Each row of a before or after table is a point. One or more steps were done to the points. Then noise was added and the rows were shuffled. The steps act on columns, c1 being the first. Write out the steps. A step turns or swaps two columns, mirrors them in a line or flattens them onto one, adds a multiple of one to another, or multiplies or shifts one. Angles are multiples of 10 degrees, from the lower column toward the higher: turns from -170 to 170, lines from 10 to 170 but not 90. Use the fewest steps. Two steps may share a column if one is a turn and the other turns, adds or multiplies; they go together, in the order done. Otherwise the lowest column goes first.
In the rows, 128 means zero.

Before (10 x 3):
[[ 75 153  98]
 [124 120 116]
 [ 71 211 152]
 [114 128  91]
 [ 65 143 131]
 [153 137  96]
 [127 152  99]
 [135 244 104]
 [205 115 196]
 [122 198 134]]
After, 10 rows:
[[198 120 135]
 [242 134 101]
 [115 205 197]
 [150  74 101]
 [136 153  96]
 [122 121 116]
 [153 126 100]
 [146  65 129]
 [213  71 151]
 [130 115  93]]
Steps: swap c1 and c2

Before, 10 rows:
[[170 162 169 154]
 [101 149 140  55]
 [102 145 104  54]
 [150  55 168 143]
 [ 70 160 118  55]
 [168 119 120 171]
 [185 165 168 144]
 [ 90 199 156  55]
 [ 79 177 135 106]
 [ 65 144 133  70]]
After:
[[168 116 130 174]
 [103 150 151  55]
 [ 61 138 142  73]
 [ 91 200 163  52]
 [148  51 174 142]
 [ 62 156 125  60]
 [167 161 179 157]
 [ 78 181 147 103]
 [103 147 112  55]
 [181 168 174 145]]
Steps: shift c3 by 10

Before:
[[135 123 168 129 110  80  45 164]
 [ 44  80 169 197  79  28 197 175]
 [138 160 111 122 113 115 183  87]
 [ 77 147 117 138  84 104  67 169]
 [ 83 102 141 149  94 124  20 123]
 [171 110 102 116 101 146  66 149]
 [155 108 119  51  90  86 158 119]
 [137 119 168  81  90 125 181 147]
 [117 128 103  88 160 120 196 117]]
After:
[[  2   4 172  46 108  70 200 175]
 [102  84 163 151  82 167 182 144]
 [ 45 106 143 101 104 134  12 124]
 [ 38  87 120 105  90  94  72 174]
 [122 121 122 186  73  76 162 125]
 [ 97 216 113 126 111  99 187  93]
 [132  75 107 127  97 114  70 144]
 [ 93  72 165 124 112 122  45 160]
 [ 84 140 101 174 146  88 197 122]]
Steps: shift c1 by -40; add -1.5 times c8 to c2; add 1 times c3 to c6; mirror c4 and c5 in the line at 80 degrees

Before, 12 rows:
[[109 138 101 161 108  44 171  72 201]
 [ 75 182 130 143 181  96 182 103 160]
 [178 100  82 148 114 156 217 155 167]
 [199 102 177 120 124 111 110 145 203]
 [175  73 127 145 110 121  83  83  63]
 [105 110 189 137 157 178 122 195 187]
 [150 175 118  71 123 185  97 190 155]
 [123 115  82  87 130 159 233 109 106]
 [ 78 163 184  94  86  61 104 113 167]
 [160 119  78  58 144 106 121 100 187]
 [108  98 136  87  59 176 137 178 180]
 [169 141 136  79  66 154  89  94 203]]
After, 12 rows:
[[158 155 137  80  60 141  89 113 227]
 [123 156  82  89 132 114 234 120  99]
 [148 184 117  72 118 176  96 153 163]
 [172 122 127 143 102  73  84 110  43]
 [109 177 189 137 160 110 122 153 204]
 [176 156  80 150 107  99 218 140 178]
 [ 85  95 129 144 188 181 180 121 171]
 [ 73  61 186  96  97 162 104 123 179]
 [ 97 178 137  88  63  97 137 149 198]
 [105  41 101 162 112 139 174 105 223]
 [196 112 177 121 111 103 110 136 227]
 [162 107  79  58 137 120 121 117 207]]
Steps: turn c1 and c5 by -10 degrees; swap c2 and c6; multiply c8 by 0.4; multiply c9 by 1.3

Before (12 x 12):
[[100 158  87  40  98 145 143  78 153 165 171  43]
 [137 147 112 141 132 189 126 175 143 226 145 132]
 [  7 100  89 158  87 166  92  94 158  91 100 157]
 [ 72 121  83 182 156 134 168 120 137 119  54  99]
 [131 178 142 111 188 171 126  83 138 222 102 120]
 [ 94  90 154 160 103 164  96 135 162 138  53 102]
 [ 91 148 185  62  66 189 149 141  65 121 213  93]
 [ 89 119  78 101 147 149  64 128 158  58  68 127]
 [ 70  31  63 184 154 164  84  74 153  84  88 124]
 [134 144 176  66  49  97 146 134  82 148 184 135]
 [114 152 157  77  98 142 180 101 176  99 194 101]
 [150 199 121 159 109 166 119  97 127 176 150  83]]
After (12 x 12):
[[103 139 143 129  18 163 124  84 180 113 101 120]
 [109 176 157 128 171 129 181 101 152 124 193 100]
 [154  83 176 129 162 108 145 135 143  56 184 135]
 [ 80 136  82 127 117  98 169 121 120 155  54  99]
 [ 79 161 154 126 138 134  95 135  91 103  53 100]
 [ 96 143 113 128  51 181 126 176 146  68 144 133]
 [ 60 153  64 127 145 118  85  73  31 177  89 125]
 [ 85 158  77 128 168 119  66 128 121 188  67 128]
 [  9 158  90 128 184  79  93  93 100 121  99 157]
 [119 126 120 127 104 170 119  96 199  83 150  83]
 [ 96 154  87 127 120 123 142  78 158  82 171  41]
 [ 60  64 184 129 172 152 149 141 148  86 213  94]]
Steps: turn c1 and c6 by 40 degrees; swap c2 and c9; multiply c4 by 0; turn c5 and c10 by 130 degrees

Before:
[[135 106 114 120 153 116 180 121 134 108 149 126 140 114]
 [124 127 130 130 158 152 120 133 100 136 130 157 133  88]
 [139 143 138 114 114 117 158 146 138 137 130 134 133 130]
 [137 132 141 104 117 123 131 137 117 122 184 116 140 125]
 [129 139 129 125 162 120 120 119 142 133 132 127 130 132]
 [146 130 122 114  37 122 131 120 112 127 133 115 134  98]
 [145 141 125 124 126 139 128 131 124  96 124 112 130 129]
 [125 100 120 133 152 116 122 142 110 129 130 116 140 132]
 [139 140 126 137 140 130 122 120  99 124 123 120 106 136]
 [148 138 166 125 165 127 118 138 138 136 130 114 113 124]]
After (10 x 14):
[[144 142 115 125 151 141 121 129 124 113 135 144 130  79]
 [137 137 121 113 118 129 134 123 104 119 120 136 104  83]
 [137 131 122 252 143 120 120 135 117 138 133 141 139  74]
 [145 128 178 145 199 120 121 120 109 160 139 139 134  47]
 [131 137 110 137  99 116 133 118 141 117 133 130 132  82]
 [147 140  90 136  95 120 132 142 138 143 136 144 117  70]
 [137 106 112 172 122 118  73 121 133  98 128 119 142  65]
 [126 128 117 130  98 153 141 136  99 123 126 103 135  37]
 [125 102 121 129 107 115 134 140 112 116 123 139 138  84]
 [135 140 134 139 134 118 100 144 138 145 140 113 131  82]]
Steps: turn c5 and c10 by 140 degrees; turn c3 and c10 by 130 degrees; turn c4 and c11 by -110 degrees; multiply c4 by 2; turn c7 and c12 by -170 degrees; shift c14 by -50
